Each row of a before or after table is a point. One or more steps were done to the points. Then noise was added and the rows were shuffled. The steps act on columns, c1 being the first. Name the steps. A step turns or swaps two columns, mirrors them in a line or flattens them onto one, adds a multiple of one to another, or multiplies or shifts one. Angles are multiples of 10 degrees, from the lower column toward the higher: turns from -170 to 170, lines from 10 to 170 but not 90. Use the fewest steps. Two steps may share a column if one is a turn and the other turns, adds or multiplies; they go together, in the order done. Otherwise the lowest column goes first.

Before (11 x 2):
-0.64  -0.50
-0.64  0.45
0.14  -0.13
0.81  -0.25
0.34  0.08
0.36  0.74
-0.41  -0.12
-0.11  -0.22
-0.39  0.50
-0.34  -0.08
-0.14  -0.12
After:
-0.25  0.76
0.61  0.18
0.05  0.35
-0.52  -0.68
-0.19  -0.08
0.04  0.45
0.64  0.42
-0.08  0.15
-0.05  -0.34
0.59  -0.61
-0.17  0.18
Steps: turn c1 and c2 by -110 degrees

Before, 10 rows:
0.14  0.67  0.18  -0.17
0.00  0.09  0.77  0.27
-0.42  -0.27  -0.04  -0.15
-0.12  0.19  0.16  0.25
-0.21  0.11  0.56  0.37
-0.14  0.50  -0.08  0.55
-0.45  -0.48  0.79  -0.36
-0.49  0.80  -0.46  -0.59
0.59  -0.08  -0.33  -0.66
-0.48  0.80  0.65  0.21
After (10 x 4):
0.00  0.36  0.33  -0.04
0.01  0.29  0.64  -0.79
0.00  -0.35  0.45  -0.24
0.01  -0.14  -0.22  -0.74
0.01  0.89  0.33  -1.18
0.01  -0.53  0.55  -0.33
-0.01  0.00  0.24  -0.35
0.01  -0.91  0.15  -0.95
0.01  0.02  1.04  -0.39
0.00  0.21  -0.27  -1.26
Steps: multiply c1 by 0; turn c2 and c3 by 50 degrees; shift c4 by -0.60

Before, 9 rows:
-0.26  -0.06  -0.46  1.13  -0.16  -0.05  0.52  0.49
0.16  -0.40  0.17  -0.49  0.16  -0.55  0.33  -0.53
0.37  0.17  -0.41  -0.15  0.13  0.59  0.77  -1.15
-0.35  -0.15  0.56  0.20  -0.15  0.40  0.38  0.09
-0.61  0.29  0.39  -0.25  0.13  0.38  -0.23  -0.88
0.50  0.14  0.56  -0.43  0.39  -0.37  -0.47  -0.41
-0.58  -0.42  -0.15  -0.08  -0.42  0.28  -0.20  0.28
-0.15  -0.45  0.59  0.33  0.22  0.37  -0.04  -0.51
0.12  -0.08  0.13  0.20  -0.53  -0.32  -0.04  -0.29
After:
0.51  0.19  0.55  -0.98  0.44  -0.33  -0.52  -0.40
0.39  0.17  -0.40  -0.65  0.13  0.58  0.78  -1.13
-0.25  -0.07  -0.49  0.61  -0.20  -0.01  0.54  0.43
0.15  -0.10  0.15  -0.29  -0.48  -0.27  -0.10  -0.32
-0.15  -0.51  0.55  -0.19  0.25  0.35  -0.02  -0.53
-0.57  -0.41  -0.19  -0.60  -0.44  0.33  -0.22  0.28
-0.35  -0.15  0.59  -0.33  -0.17  0.32  0.37  0.08
0.18  -0.40  0.20  -0.98  0.11  -0.53  0.33  -0.53
-0.63  0.29  0.33  -0.71  0.11  0.42  -0.20  -0.89
Steps: shift c4 by -0.50

Before:
-0.08  0.13  0.38  0.98  -0.02  -0.17  -0.47  -0.16  -0.01  0.49  0.11
0.67  0.04  0.09  0.18  -1.00  0.66  0.73  0.32  0.33  0.36  0.05
-0.33  0.31  -0.19  0.17  -0.53  0.00  -0.26  -0.24  -0.72  -1.47  -0.42
0.09  -0.25  -0.54  0.00  0.19  0.27  0.24  0.08  -0.23  -0.15  -0.14
0.55  0.06  0.39  0.36  -0.32  0.65  -0.02  0.53  0.45  -0.19  0.15
-0.21  0.32  0.28  0.90  0.31  0.20  0.10  0.41  -0.55  0.54  -0.12
0.03  -0.09  -0.24  0.22  0.09  -0.18  0.68  0.01  0.00  -0.71  -0.16
0.49  -0.47  0.50  -0.07  -0.82  0.19  0.46  0.55  0.26  0.33  -0.09
-0.45  0.06  0.10  -0.22  -0.01  0.13  0.44  -0.43  -0.40  -0.52  -0.09
-0.53  0.27  -0.08  0.55  0.01  0.21  0.00  0.36  0.13  0.25  -0.25
-0.03  0.71  0.27  0.28  -0.21  -0.32  -0.37  0.16  -0.27  0.07  0.04
After (11 x 11):
0.46  -0.31  0.40  0.35  -0.30  0.67  -0.18  1.02  0.35  0.01  0.14
-0.07  -0.10  -0.28  0.26  0.07  -0.20  -0.69  0.03  0.03  0.64  -0.21
0.53  -0.44  0.09  0.17  -1.02  0.64  0.34  0.72  0.33  0.71  0.05
-0.21  0.55  -0.06  0.51  0.00  0.21  0.30  0.46  -0.03  0.04  -0.21
-0.04  0.45  -0.23  0.20  -0.53  -0.02  -1.46  -1.10  -0.99  -0.25  -0.43
0.08  0.15  0.38  1.00  -0.02  -0.16  0.48  -0.16  0.06  -0.46  0.13
0.08  -0.70  0.51  -0.05  -0.80  0.25  0.38  0.79  0.03  0.47  -0.10
-0.35  0.32  0.14  -0.21  -0.03  0.11  -0.52  -0.87  -0.35  0.42  -0.05
0.03  0.42  0.20  0.92  0.30  0.16  0.49  -0.38  -1.10  0.11  -0.15
-0.10  -0.22  -0.51  0.01  0.21  0.30  -0.18  -0.23  -0.42  0.28  -0.17
0.39  0.56  0.28  0.29  -0.19  -0.35  0.04  -0.19  -0.48  -0.36  0.06
Steps: turn c1 and c2 by -40 degrees; swap c7 and c10; multiply c9 by 2; turn c8 and c9 by -40 degrees

Before:
-0.16  0.25  0.29  -0.62  0.06  -0.86  0.22  0.50  0.25  0.84  -0.51  0.48  -0.30  0.13
-0.06  -0.64  0.74  -0.16  0.46  0.27  -0.10  -0.56  0.31  -0.15  0.92  -0.29  0.31  0.57
-0.27  -0.41  0.94  -0.52  0.29  0.41  0.45  0.18  0.16  -0.28  -0.48  0.20  0.16  0.36
0.03  0.07  -0.11  -0.16  0.26  0.39  0.17  0.15  -0.29  0.41  -0.19  0.18  0.59  0.47
-0.45  -0.32  -0.23  0.49  0.20  0.25  0.01  -0.62  -0.03  0.37  -0.06  0.22  0.22  0.18
0.41  0.00  0.12  -0.42  0.10  0.31  -0.15  0.18  -0.33  -0.41  -0.52  0.23  0.60  -0.73
-0.34  -0.12  -0.15  -0.31  0.37  0.41  0.23  -0.25  0.13  -0.39  0.48  -0.42  -0.68  0.42
0.25  0.15  -0.25  -0.16  0.48  -0.24  0.43  0.16  -0.22  -0.39  0.04  0.32  0.49  -0.87
0.32  0.25  -0.10  -0.18  0.48  0.07  0.00  0.60  0.22  -0.25  -0.32  -1.95  0.29  0.11
-0.09  -0.32  -0.33  0.34  0.14  -0.31  -0.03  -0.45  -0.09  -0.19  -0.20  0.18  0.17  0.47
After, 10 rows:
0.40  -0.18  -0.14  -0.32  0.37  0.39  0.27  -0.11  -0.35  -0.33  -0.18  0.61  -0.65  0.43
0.01  -0.05  0.94  -0.53  0.26  0.39  0.43  -0.34  -0.61  -0.28  0.36  -0.44  0.12  0.31
0.74  0.23  -0.24  0.51  0.15  0.24  0.08  0.08  -0.18  0.35  -0.05  -0.22  0.25  0.12
-0.31  -0.66  0.30  -0.62  0.06  -0.80  0.24  -0.49  -0.20  0.87  0.18  -0.64  -0.27  0.12
0.41  0.42  -0.33  0.40  0.13  -0.34  -0.03  0.23  -0.16  -0.23  0.08  -0.21  0.14  0.50
-0.49  0.64  0.06  -0.45  0.11  0.38  -0.12  0.17  0.54  -0.41  0.28  -0.45  0.65  -0.71
0.48  -0.17  0.77  -0.21  0.45  0.26  -0.11  0.30  -0.95  -0.12  -0.60  0.69  0.26  0.55
-0.13  0.52  -0.08  -0.11  0.24  0.47  0.13  -0.06  0.54  0.42  0.01  -0.30  0.56  0.47
-0.29  0.33  -0.22  -0.21  0.46  -0.24  0.41  0.04  0.46  -0.43  -0.16  -0.26  0.56  -0.90
-0.67  -0.55  -0.08  -0.23  0.47  0.09  0.05  -0.10  -0.13  -0.22  1.28  1.55  0.21  0.11
Steps: turn c1 and c8 by 130 degrees; multiply c9 by 2.5; turn c2 and c9 by 130 degrees; turn c11 and c12 by 150 degrees
